Each wall is flat, endless, passes through zero and stands at right angles to its row. A trip goes straight from one point to another. Which walls does it cross, in order?

Walls:
(1): [-19  47]
(2): [45 90]
(3): [36 13]
(4): [44  0]
(5): [-8 27]
(6): [  9 -20]
Trips:
[28 29] to [-19  41] => 4, 3
[-10 -60] to [41  7] => 4, 3, 2
[-72 -19] to [-32  74] => 2
[-48  11] to [-46   1] => none
[ 24 -16] to [ -2 -65] => 3, 4
[-46  19] to [-36  -2] => none
[ 19 -38] to [ 45 -14] => 2

Walls:
(1): [ 33   1  53  -7 -42  26  20  19 -27  -6 -57]
(2): [-44  -9 -25  71  48 -13   4  10  34  26 -69]
(3): [ -32   31   20  -27   -9  -45   17 -121   12   -7    8]
(4): [  9  23 -21 -35 -74  48 -43 -27  11  15  27]
(5): [ 40  37  24  38   0  26  12 -35 -87 -10   3]
(6): [-95  41 -49 -49 -10  11 -46  26  57  56  40]
Trips:
[ 25  -6 -44  10  53  -5  99  32 -64 -31  28] to [  0  13 -41 -29 -14   2  -1 -41 -15  26  28] => 3, 4, 6
[  0  35 -20 -36  23 -19 -43 -18  -1  36 -37] to [-11  11  18 -34 -28 -12  82 -20   0 -37  20] => 2, 1, 5, 6, 4
[27 48  0 16 17 57 37  6 22 58 54] to [-18   3 -45  53  52  11 -30 -28 -31  23 -22] => 2, 4
[  4  16 -37 -24  15 -16  29  31   4 -21  18] to [-46  16  -2  17 -22  29  41  58 -32 -11  23] => 5, 1
